Every row gives one point. Two turns around zero, p and q, are shown by what they do to some points. Write where each new point lands after one turn and then the other. Backwards means that the second turn is done in reverse. Each puzzle has new turns, and all numbers are rounded.
In the rows, 128 means zero.

Turn p:
[111 142] => [110 115]
[ 86 115] => [129  84]
[186 128] => [144 184]
Turn q:
[153 132] => [132 153]
[ 73 150] => [90 82]
[159 101] => [163 149]
Where do these land?
q, then p: [163 176] => [ 72 108]
p, then q: [105 119] => [152 123]
p, then q: [116  89] => [160 154]

Turn p:
[135  79  92] => [118 111 186]
[181 113 138] => [179 130 150]
[ 96 148 152] => [107 150  95]
[100 172 130] => [107 121  81]
Turn q:
[158 127 171] => [176 124 149]
[ 78  79 100] => [ 69  81 128]
[113 182 148] => [128 181 156]
[161 121  91] => [136 123  79]
[130 130 130] => [131 130 129]
Where do these land?
p, then q backwards: [120 115 131] => [116 137 131]
p, then q: [127 158  70] => [108  66 124]
q, then p: [ 77 147 180] => [136 191  88]
q, then p: [174 112 155] => [175 120 157]
q, then p: [142 107 104] => [116 109 155]

Turn p:
[115 134 166 152] => [174 130 135 135]
[ 92  82 146 164] => [162 151  99 178]
[132 158 138 142] => [150 118 132 103]
[130 147 138 155] => [156 116 120 114]
[182 121  95  70] => [ 52  98 154 123]
[136  91  59  92] => [ 47 139 101 140]
[108 163 156 120] => [156 146 156 104]
Turn q:
[142  94 153 144] => [153 164 144 124]
[ 99 142 144 118] => [129  99 147 114]
[158 131 116 108] => [ 97 146 122 140]
[108 155  74 140] => [123  90  76 136]
[114  62 147 118] => [148 168 140  74]
[196 155  97 163] => [120 153  95 204]
[ 79 158 165 104] => [124  76 172 104]
Where do these land?
p, then q: [ 81 134 126 128] => [103 104 128 161]
q, then p: [163 144 151 159] => [169  96 113 121]
q, then p: [112 155 115  98] => [123 162 120 156]
q, then p backwards: [185  98 120 192] => [ 56  86 151 156]
p, then q: [158 151 130 152] => [115 164 123 105]
p, then q: [ 80  92 154  93] => [154  89 150 181]
q, then p backwards: [117 123 100  73] => [144 146  74 108]

Turn p:
[ 67  87 160 120 144 139] => [114 161 124  72 103  87]
[139  82 170 178 137 185] => [144 158  90 116  45 146]
[166 140  71 145 138  94] => [ 92  82 131 163 148 164]
[142 154  91 118  94  72] => [108 107 178 166 170 138]
[117 149  84 109 110 134] => [131  89 140 147 145  98]
[ 96 110 163  77 126 152] => [164 144 136  74 128  94]
[147 179 112 160 117 106] => [117 131 123 190 154 142]
[161 164 123 140 159 120] => [126 122  94 150 158 160]
[117  86 176 104 127 152] => [158 155 135  75  99 123]
Turn q:
[159 161  94 171 168 122] => [169 153 126  72  96 145]
[137  89 197 100 114  89] => [ 76  90 187 159 119 114]
[143 121 121 182 112 170] => [159  88  97  90 139 115]
[105 147 155 110 187  92] => [101 179 183 114 136 140]
[113 139 117  86  71 161] => [142 114  94 192 157 137]
[141  96 109 102 145 156] => [ 94 121  93 124 126 158]
[ 98 144 103 145  98 107] => [156 150 116 146 125  87]
Where do these land?
p, then q: [144  94 105  87 158 135] => [ 74 117 106 152 129 149]
q, then p: [159 151 119 121 100 122] => [142 124 135 150  95 153]
p, then q: [118  70 141 199 174 109] => [158 157  84 184 187 100]
p, then q: [133 156 116 104 182 132] => [ 97 163  94 109 111 150]
q, then p: [124 120 136 126  85 149] => [ 92 118 125 121 105 150]
q, then p backwards: [138 126 143  97 100  64] => [120 120 109 170  66 126]
p, then q backwards: [112 144  86 100  86 143] => [124 128 169 152  78 113]
q, then p backwards: [ 96 163 177 189 140 169] => [117 147 137  31 131 111]

Turn p:
[130 109 115 119 111 104  93 184] => [143 101 145 180 123 130 157 160]
[107  74 133 128 154  76 110  86] => [151 180 151 127 194 117 142 149]
[140 161  95 149 103 139 163 154] => [135  68 109 109 104 116 132 109]
[187 142 165  91 111 113 135 143] => [149 113 167 143  98 151  71 137]
[ 94  77  95  62 143 165 100 117] => [ 97 172 127 109 113 139 171 207]
[118 152 179 170 112 150 167  81] => [ 97 146 127 103 132  93  85  61]
[102 177 126 127 124 102 123 114] => [135 124  80 141 146 112  98 129]
[132  84 169 157 187 138 155 133] => [152 185 161 118 118 139 158  76]
[143 176  75 149 107 167 105 140] => [ 91  63  86 123 122 157 139 124]
Turn q:
[ 69 107 204 194 119 114  93 118] => [112 195  62  70 169 165 135 134]
[112 123  94  91 115 106 130 166] => [142 116 147 179 129 155 135 156]
[100 139 133 187 198 194  81 114] => [ 84 104  58  61  87 137  79 138]
[165 148 136 108 137 140 109 138] => [117 123 113 156 105  97 129 112]
[104  77 139 132  68 140 133 152] => [126 157 145 135 140 198 152  99]
[130 135 114  62 111 108 179 109] => [140  92 182 153 157 107 172 135]
[150  97 108 112  99  79 165 134] => [184 143 177 150 140 132 147 125]
[154 124 135 143 165 138  92  99] => [125 134 100  98  85  97 127 129]
[167 150 123 127 165 143 153 150] => [147  90 116 144 120  97  98 103]
[129 181  92 124 104 117 146 101] => [104 125 180 136 147  95 105 150]
Where do these land?
p, then q: [105 174 135 132 123 119  96  73] => [116 110 110 121  92 135 101 191]
q, then p: [ 83 127 191 135  84 169 129 115] => [121 181  65  80 112 117 140 137]
q, then p: [174 112 112 123 130  97 103  89] => [153  93 141 145 124 104  75 128]
p, then q backwards: [171 123  88  72 152 174 172 182] => [121  44  72 121 171 146  94 104]
q, then p backwards: [158  80  95 131 131 101  80 170] => [130 141 159  78 175 128 131 185]
p, then q backwards: [117 156 179 134 103 102 157 113] => [179 169 124 163 134 127 141 140]
p, then q: [ 93 116 149 139 134 131 139  83] => [120 116 122 136 146  94 127 176]
q, then p: [101 140  89 130 128  85 130 132] => [138 120 138 172  98 151 141 107]
q, then p: [101 147 132 136 178 108 106 138] => [148  94 123 142 121 144 171 155]
p, then q backwards: [178 105 110 149 117 193 167 184] => [148  68  91  89 132 195 133  91]

Turn p:
[128 161 145 119 121 125 118 147 151] => [130 119 121 142 151 124 106 114 159]
[115 120 117 152 115 116 115 154 149] => [ 93 121 104 128 116 129 132 119 149]
[138 138 127 114 107 110 106 155 135] => [119 125 113 155 141 147 126 134 156]
[137 140 126 154 132 118 160 140 111] => [130 142 120 131 138 118 156  96 115]
[106 131 116 115 119 218 117 147  89] => [173 140 140 115  97  75 156 174 171]
[146 123 103 138 119 117 123 101 135] => [114 107 120 141 128 129 132 141  96]
[143 116 138 108 162 135 118 157 133] => [149 141 107 100 142 151 121 138 145]
[131 115 122 116 125 103 180 146 142] => [ 97 172 126 124 159 130 131 117 114]
[123 114 133 116 105 114 137 157 108] => [115 157 137 142 128 145 150 129 149]
[130 111 144 167 125 142 125  31 126] => [127  67 182 109 103 115 127 126  66]
[110 139 137 110 179 110 110  71 130] => [160 117 139 121 105 145  70 119  86]
Turn q:
[174 119 152  99 125 154 126  95 155] => [159  96 153 110 122  92  93 103 123]
[120 167 108 141 117  99 134 149 102] => [ 92 143 105 130 113 150 160 121 107]
[102 138 101 136 158  78 127 105 127] => [ 91 154 161 133 103 129 154 160 129]
[168  86 138 106 125 144 116 102 116] => [133  80 140 145 136  92  99 121 139]
[ 61 115 136 100 126 128 173 140 123] => [109 164  97  97 141 139  94 177 142]
[133 114 135 139 132 114 134 153 146] => [149 126 127 138 132 141 132 149 108]
[162 118 130 124 151 181 137 133 141] => [167 110 134 139 116 141  89 101 145]
[104 131 163 119 153 140 134 141 125] => [126 139 139 111 156 157 103 134 131]
[127 140 101 137  95 114  81 138 131] => [128 112 114 124 128 119 190 120 136]
[130 152 115 179  99 127 118 125 113] => [123 154 109 154 131 120 167  94 120]
Where do these land?
q, then p: [123 123 115 137 159 124 147 141 187] => [144 112 129 143 175 127 160 133 164]
q, then p: [156 136 132 113 152 145 111 151 132] => [130 111 152  99 131 132 140 159 127]
p, then q: [ 90 106 105 134 151 124 174 160 112] => [ 91 151 114  81  97 122 144 104 114]
p, then q backwards: [135  95 153 136 106 104 137 128 113] => [121 159 128 136 158 110 102 136 117]
q, then p: [141 143 112 132 136  74 128  92 117] => [111 151 167 146 109 130 137  87 145]
q, then p backwards: [148 171 102 155 125 140 140  97 136] => [ 81 138 129 155 136 113 149 134  93]
q, then p: [101  99 122 132 127 196 121 110 147] => [115  86  89 123 171 138  90 135 118]
q, then p backwards: [108 129 168 143 115 142 108 124 159] => [155 139 153 113 148 150 163 137 120]
q, then p backwards: [128 155 140 136 143 102 109 138  96] => [144 103 138 143 104  93 144 122 132]
q, then p: [134 131 159 112 140 115 139 157  99] => [154 136 128 107  87 126 133 146 140]
q, then p: [129 126 108 125  90 170  80 124 125] => [ 92 131 120 111 154 130 104 142  75]
p, then q: [143 123 119  81  93 100 142 113 113] => [132 157 129 147 158 175 128  99 123]
